Each row of a before or after table is a point. One or more steps were done to the points. Then noise was added and the rows were shuffled. The steps act on how far a point lies along the listed directions, d1 being the first. Write out the steps. A step turns or swaps two directions, mirrors them in a line or flattens them onto one, adds a multiple of one to another, or multiplies one. Angles are multiples of 10 degrees, from the lower direction toward the higher: turns from -170 to 170, lines from 10 to 170 but not 90. Use the fewest steps. Two steps may share a direction if one is a turn and the other turns, adds or multiplies; they go together, in the order done. Otherwise the lowest direction goes first.
In the rows, zero is written as 128.

Directions:
(1): [113 181 123]
(2): [ 85 113  96]
(3): [ 96 123 173]
Before:
[[ 89 120 147]
 [112  88 118]
 [ 86 147 165]
 [ 96 104 135]
 [116 147 124]
 [119 223 189]
 [133 136 179]
 [148 164 146]
 [138 116 144]]
After (9 x 3):
[[123 146 115]
 [129 164 154]
 [119 101 131]
 [ 70  48  72]
 [ 94 129  88]
 [ 70 110 129]
 [103 149 148]
 [ 92 139 135]
 [122 104  93]]
Steps: turn d1 and d3 by -150 degrees; turn d2 and d3 by 120 degrees

Directions:
(1): [152 126 138 185 135  81]
(2): [110 130 162 160 169 172]
(3): [198 134 115 125 140 158]
(4): [144  85 176  94 143 110]
(5): [130 187 142 102 162 103]
Before, 13 rows:
[[104 110 110 152 104 128]
 [176 131 119 138 110 212]
 [145 118  90 108  81 170]
 [ 55 135  77  79  82 136]
 [102 148 107 153 109 143]
 [100 133  92 149  89 156]
 [126 149  64 148 101 137]
 [ 91 169  67 132 126 169]
 [101 125 117 178 129 153]
 [139  62 199 181 164  99]
 [132 123 112 143  78 117]
 [138 104 159 147 194  38]
 [118  56 176 153  98  98]]
After (13 x 6):
[[178 146 144 119 134 199]
 [104 129 130 140 129 122]
 [137  97 112 163 148  38]
 [ 51 135 104  84 109 148]
 [129 142 128 141 101 118]
 [ 92 136 124 129 161 185]
 [143 145 113 100 114 169]
 [121 121 146 135  96  68]
 [ 99 141 135 136 129 156]
 [145 104 156 162 138  64]
 [104 129 151 161 158 145]
 [102 139 143 149 137 147]
 [123 142 113 147 143 149]]
Steps: turn d2 and d4 by 40 degrees; multiply d4 by 0.4; multiply d5 by 0

Directions:
(1): [135 127 127  58 104 124  78 144 131  80 156]
(2): [158 163 105 141  79  80 110  79 121 126  98]
(3): [115 106  69 112 167 113 121 103  66 140 147]
(4): [150 122 125 116 101 147 204 125  93  78 125]
(5): [100 130  83 128 140 159 113 142 143  95  53]
(6): [ 92  82 119 168  78  95 119 173 108 120 134]
Before (13 x 11):
[[142 148 165 164  66  87 116 115 137 118 115]
 [157 147 124 154 101  96 159 118 104 130 143]
 [125 113  78 138  83  83  52 142 101 117 135]
 [127 157  62 174 124  77  76  65 121 132  53]
 [163 143  85 112 108  96 166  50  59 120 112]
 [151 165 111 127 139 138 129 114 154 108  77]
 [129 153 123 143 168 106 117  87 120 176 170]
 [160 126 155 122 158 125 131  91 113 146 154]
 [155 167  87  92  74  57  85  70 116 102 118]
 [137 176 115 156 132 177 174 119 151 102  70]
 [133 115 160  98 137 117  90 123 175 140 158]
 [167 150 132 125 150 114 155  73  95 144 171]
 [134 132 110 122 132  85  57 105 142 145 136]]
After (13 x 11):
[[145 139 144 134 159 122  88  92 147 150 116]
 [118 140  49 114 147 111 101  66  86 134  66]
 [149 107  80 142 148  88 176  65  31 125 160]
 [107 132  83 150 160 117 103 138 116 148 112]
 [154 116 128 109 128  86 111 100 104 137 187]
 [139 169 131 153 145  97 111  83 139 171 154]
 [139 109 163  94 139 117 106 121 163 138 175]
 [150 133 109 106 168 149 173 118 105 106 133]
 [125 145 104 142 168 190 196 127 114 106 109]
 [118 116  55  67 151  88  92  92  68 113 160]
 [ 82  85 115 134 176 128 109 147  85 138 156]
 [140 101  92 129  83  83  94 138  69 113 174]
 [133 165 101 138 167 121  80  84 144 156 106]]
Steps: swap d2 and d3; swap d4 and d5

Directions:
(1): [155 126 117 111 125 107 200 155 167 159 160 128  86 170  92  88 103 112]
(2): [ 90 114 147 137  71 123 176 152 126  79 150 147 126  89 124 157  81 175]
(3): [159 118 134  92 154 157 143 124 118 162 136 144 180 138 193 131  55 144]
(4): [116  49 152 173 144  81  99  92 131 138 161 107 156 140 102 106  97 133]
(5): [125 139 112 167 134 113 121 146 211  88 151 157 160 164 182 126 155 135]
(6): [ 78 115 179  89 107 103 127 117 149 137  75 147 110 118 169  60 134 121]
Before, 14 rows:
[[123  90 161 130 142  89 126 122 119 174 156 126 152 153 105 109  74 131]
 [ 91 115 168 109 131 120 122 142 145  94  87 149 133 114 183  92 119 136]
 [110  89 150 148 157 127  21  73 126 143  68 106 128 101 167  98 197  93]
 [127  98 138 125 129 129 139 109 111 153 160 128 173 105 135 150  72 163]
 [139  54 157 117 154  64 136 127 160 192 154 119 164 175 141  78  44 134]
 [ 89 128 139 116 148 131  12  42  53 119  40  88 140  91 161 123 166 103]
 [101  81 119 163  76 116 143 136 101  80 165 130  97  96 109 166  94 163]
 [143  83 131 110 131  98 131 115 127 164 136 130 158 131 153  89  53 145]
 [166  77 128 127 161  97 145 134 140 149 152 119 164 157 126 107  90 128]
 [150 114 129  99 143 148 133 134 123 166 162 144 167 146 174 137  31 138]
 [ 84  74 132 171  69  73 137 133 116  92 149 122 111  99  90 175  89 182]
 [137  83 147 123 164 127  77  91 128 136 145 133 204 151 196  96  65 142]
 [ 85  79 140 173 107 118 112 103 101  97 126 117 138  82 143 135 102 157]
 [136 101 116 186 120 106 110 136 103  84 160 116 145 102  85 181 113 143]]
After (14 x 18):
[[ 91 145 134  90 114 136  94  72  50 132  53 100  99  95 128 115 124 112]
 [134  71 137 129 150 116 110 116 131 151 166 135 176 148 153 126  41 134]
 [120  79 134 131 121  80 119 104 131 154 138 128 153 127 133  93  62 148]
 [ 93 105 128 187 105 102 124 113 140  93 140 129 120 104 149 120 123 145]
 [ 88 100 115 194  78  62 128 144 173  66 158 132 107 122 109 183 136 179]
 [126 109 146  99 135 141  80  94 100 163  62  96  86  87 134  93 176  83]
 [133 100 111 201 119  87  98 139 140  75 163 117 141 120  75 172 138 132]
 [136  71 148 140 163 104  65  83 133 150 147 113 178 156 149  71  77 127]
 [ 93  92 106 189  82 105 141 147 154  56 174 144 110 128 127 162 133 152]
 [151  64 136 148 150  82 121 125 125 135 149 100 164 140 104 105 112 117]
 [120  58 165 141 143  49 101 121 143 167 137 113 151 156 124  87  79 132]
 [109 137 155  90 144 129 137 150 163 110  78 152 126 131 200  82 119 126]
 [115  84 143 158 115 102 136 108 137 138 182 122 172 115 124 141  86 164]
 [ 99  88 166 143 133  78 112 124 121 153 159 121 146 140  81 124 105 132]]
Steps: multiply d1 by 0.4; turn d2 and d5 by 40 degrees; add -0.5 times d6 to d4; turn d3 and d4 by 30 degrees

Directions:
(1): [182 115 172 159 137 122 131 126 145 131 144  84  90 144 118 154 109 164
 195  80 151 116 128 144  64 158 141 122 152 135 160  54]
(2): [104 112 169 138  84  70 163  97  58 188 142 157 170 127 108  90  92 112
 128 130 148 140 109 137 110 170 139  87  75 126 137 114]
(3): [154 138 162 154 149 178 166 189  96 169 106 151 110 154 182 167  95 129
 110 134  47 127 149 152 108 152 159 132 100 129 103 151]
(4): [163 146 149  40 161 158 160 134 151 160 121  72 157 140 127 130 131 132
 109 161 156 138 104  59 115 142 107 140  69 145 103  94]
(5): [ 97 184 130 104 117 157  99  99 154 122 109 119 158  99 145 140 117 129
  76 121 174  87 137 172 104 184 223 126 148 141 116 125]
(6): [179 103 123 165 150 159 108  90  88  92 136 151 134  73 153 145  60 147
  66 157 158 122 104  89  81 112  97 121 138 102 147 139]
Before, 9 rows:
[[167 154 145 193 168 199  88 188 194  77 122 108  48 139 172 191 135 138
  154  96  94  83 170 194  96 129 180 181 215 153 139 142]
 [172 103 126 123 152 155 140 173 159 126 120 106  89 146 140 150 146 160
  141 132  71 149 135  87 148  80  81 175 130 139 128 145]
 [104 167 193  72  95  78 180 163 131 203 134 120 149 153  90  99 133 122
  173 115 139 123 117 129 111 157 153 114  81 136 102  72]
 [167 136 167 209 125 189 122 192 137 139 102 160  57 161 188 199  99 136
  147 106  15  90 182 216  90 155 177 137 194 118 108 162]
 [173 147 143 196 148 188 107 157 125 107 100 147 102 109 182 211  93 145
  110 110  92 104 158 159  61 144 179 134 161 112 142 132]
 [ 70 114 108 103 107 102 136 136 145 152 143 136 134 140 110 117 174 101
  123 135 127 154 132 112 190 115 132 117 106 136  97 137]
 [112 149 123  36 136 117 135 152 145 149 119 116 158 157 123  96 175 112
  100 170 129 143 136  64 171 123 131 128  77 133  90 135]
 [117 152 119  92 145 144 159 182 164 160 114  95 143 175 137 135 184 117
  115 158  87 124 142 121 156 122 149 160  94 142  98 120]
 [132 131  97 125 147 125 115 150 149 115 116 124 118 145 129 148 181 133
  146 136 101 158 147 103 155  73  87 125 145 135 112 141]]
After:
[[132 190 138  59 141 153 116 179 214 124 118  78 109 138 112 145 164 141
  159 110 142  98 139 124 124 118 150 159 157 139  97  84]
 [102 155 134  79 128 123 158 145 135 181 122 104 179 158 125 109 159 107
   89 169 131 118 126 123 145 145 167 141  71 142  96 106]
 [117 122 221 193  87  92 178 150  57 214 141 168 137 153 136 107  78  93
  146 120 101 122 130 195  90 199 183 106  83 149 137 131]
 [143 107 162 122 104 110 160 113  88 178 132 137 153 115 130 111  91 148
   97 147 121 147 107 103 113 142 117 130  72 135 138 133]
 [133 130 192 172  99 157 176 179  66 209  96 191 128 167 179 155  79  98
  104 155  13 118 159 187 108 175 171 114  98 122  85 184]
 [148 129 168 175 115 139 161 162  64 175 110 179 136 137 160 167  89 111
  118 134  67 142 141 132  90 139 148 112  87 112 125 140]
 [108 128 134 138 107  86 130 104  90 159 123 155 161 123 119 124 125 123
  118 136 146 150 131 117 115 126 126  82 114 139 117 128]
 [111 152 123  39 126 108 122 130 155 132 121 110 162 140 119  96 168 117
  100 162 159 130 136  71 156 133 144 123  94 131 101 128]
 [ 72 129 104 105 113 119 116 126 160 133 137 130 130 128 124 137 164 111
  107 132 147 134 135 128 171 123 147 125 130 138 101 133]]
Steps: turn d3 and d4 by 20 degrees; add -0.5 times d3 to d1; multiply d2 by -1; flatten d5 and d6 onto the line at 120 degrees
